Each row of a before or after table is a point. The points were changed in one or more steps. Then noise was added and the rows were shuffled. The steps act on columns, c1 being the first. Write out the steps. A step turns or swaps two columns, mirrors them in a line or flattens them onto one, adds a multiple of one to another, or multiplies or shifts one. Angles are multiples of 10 degrees, from the lower column toward the higher: turns from -170 to 170, lines from 10 to 170 but not 90. Use the fewest steps. Two steps may share a column if one is a turn and the other turns, adds or multiplies; they go together, in the order done. Otherwise the lowest column goes first.
In the rows, 128 means zero.

Before (8 x 2):
[[129 116]
 [142 125]
 [144 119]
 [125 128]
 [108 143]
 [145 103]
 [134 165]
 [134 117]]
After:
[[124 127]
 [145 101]
 [144  52]
 [129  93]
 [134 240]
 [142 119]
 [135  96]
 [109 173]]
Steps: multiply c2 by 3

Before (9 x 6):
[[148 171 117 125 151 119]
 [142 166 111 123 170 128]
 [131  38 121 138 105 110]
 [ 83 151 112 153 105 159]
 [140 161 125 156 107 103]
 [126 133 181 121 125 139]
 [117 170 123 132 154  96]
 [133 138 134 101 115 113]
 [115 166 123 125 137 135]]
After (9 x 6):
[[142 140 110 123 182 128]
 [ 83 158 112 154 119 221]
 [114 158 123 124 154 148]
 [140 166 125 156 126  54]
 [133 144 134 100 123  82]
 [149 153 118 126 170 101]
 [126 134 181 122 128 161]
 [130  62 122 139  62  74]
 [116 151 123 133 171  32]]
Steps: turn c2 and c5 by 30 degrees; multiply c6 by 3

Before:
[[ 72 173 144 124 191  74  90 147  83 111  83 129]
 [102 110 136 128 116 180 136 101 179 155 114 138]
 [115 108 177 115 167 165 129 116 151 148 123  95]
 [162 171 131 143 144 139 184 175 126  84 134 132]
 [123 112 139 101 123 121 160 108 147 153 146 120]
 [111 134 149 118 165 126 140  81 186 182 112 114]
 [107 141 146  71 144 160 140 116 186 154 127  97]
 [ 80 144 151 108 204 110 121 112 112  72  83 143]
 [152 123 116 132 178  83 115 189 137 100 129 142]
 [124 107 112 152 136  88 163 177 168 116 123 101]]
After (10 x 12):
[[152 122 116 132 183  84 115 189 137 100 129 143]
 [110 134 149 118 161 126 141  80 186 182 111 114]
 [102 110 136 128 129 180 136 101 178 155 113 138]
 [123 113 140 101 134 121 161 108 147 152 146 120]
 [107 141 147  71 135 159 140 116 186 154 127  97]
 [ 72 174 144 123 161  74  90 148  82 110  84 128]
 [162 171 131 142 114 138 184 175 125  84 134 130]
 [123 106 113 151 150  88 164 177 170 117 123 100]
 [ 81 143 150 108 192 110 121 112 111  72  84 143]
 [115 109 177 115 181 166 130 115 152 148 122  96]]
Steps: add -0.7 times c2 to c5

Before (14 x 24):
[[138 121  87 100 102 157 116 147 143  94  87 159  89 119 160 136 156 134
  167 131 108  99 136  90]
 [148 121 105 154 132 164 124 150 110 112 145 173 144 101 155  99 124 117
  125 137 174 122 130 162]
 [146  67 155 143  95 198 157 169 182 147 115 108 104 136 172 139 116 111
  122 129 117 146 156 111]
 [112 136 104 172 111 112 139 169 166  35 115 120 123 132 184 166 113  87
  165 116 157 132 150 123]
 [145 134 101 140 149 161 116 133 149  81 156  91  75 129 165 130 164 119
  124 157 178 132 144  78]
 [ 91  93 140  98 129 149 178 165 143  40  92 166 127 147 185 155 154 101
  125 130 114 108 115 163]
 [ 74  86 166 130 103 160 183 182 154 106  96 170  88 147 170 128 150 147
  158 163  71 136  83 147]
 [ 95 154 139 145 145 162 117 144 182 162 139 174 167 187 129 147 163 132
  167 131 136 121 132  86]
 [197  54 198 136 111 141 141 137 140 104  99 160 122 120 141 119 186 100
  107 144 124 114 166 117]
 [126 153  71 161 104 139 156 171 146 116  81 154 126 148 110 175 122  75
  160 126 148 149 120 119]
 [ 84 147 114 159  87 123 130 123 122  99 123 131 166 144 147 167 160 172
   92 138 157 133  73 132]
 [101 152 118 133  95 136 154 170 154 139  91 120  81 142 154 167 131 125
  172 122 151 148 143 116]
 [122  90 160 124 120 116 133 158 166 121 105 170 154 179 152 122  99 144
  142 194 159 144 131 136]
 [ 87  53 149 142  73 132 106 161 147 129  43 105  84 114 147 131 109 106
  141 124 113 137 157 132]]
After (14 x 24):
[[ 93 155 140 147 144 163 116  97 185 161 163 173  99 192 130 145 145 132
  166 127 172 118 136  87]
 [ 83 147 116 159  87 125 130 120 122 100 146 130  91 139 146 168 151 170
   90 141 189 134  73 130]
 [113 135 101 174 113 112 140  94 167  36 106 118 149 136 185 164 125  86
  164 118 182 132 152 128]
 [195  54 195 138 110 140 137 127 141 104 152 159 135 123 140 119 188 106
  108 143 155 113 163 113]
 [147 121 102 156 135 164 125 105 111 112 137 172 121 101 153  99 111 117
  128 140 202 122 138 166]
 [148 134 103 139 150 160 118 138 146  81 172  92 180 129 169 131 130 122
  124 157 209 129 149  79]
 [ 76  91 164 131  98 157 185  93 152 107 124 166 187 150 165 126 164 146
  158 165  99 137  82 143]
 [103 151 118 140  96 136 153 104 151 141 109 122 186 143 156 166 158 126
  171 120 179 146 145 117]
 [138 121  88 100 105 155 117 123 141  93 121 157 170 120 159 137 174 133
  166 126 136  97 140  91]
 [124 151  76 160 101 139 154  91 143 116  96 156 144 145 110 176 165  76
  161 125 179 149 118 117]
 [ 90  55 151 138  77 131 106 117 148 127  60 101 181 116 144 133 182 106
  137 127 144 135 156 132]
 [122  94 160 120 118 114 134  92 167 120  90 167 119 181 151 126 124 142
  142 191 191 144 128 133]
 [ 91  87 135  96 131 149 176  90 139  39 126 169 142 146 183 155 169  99
  121 128 144 104 111 161]
 [143  66 157 142  97 201 161  97 180 148 110 110 162 135 171 139 135 115
  124 129 147 145 153 113]]
Steps: turn c8 and c13 by 160 degrees; turn c11 and c17 by -50 degrees; shift c21 by 30
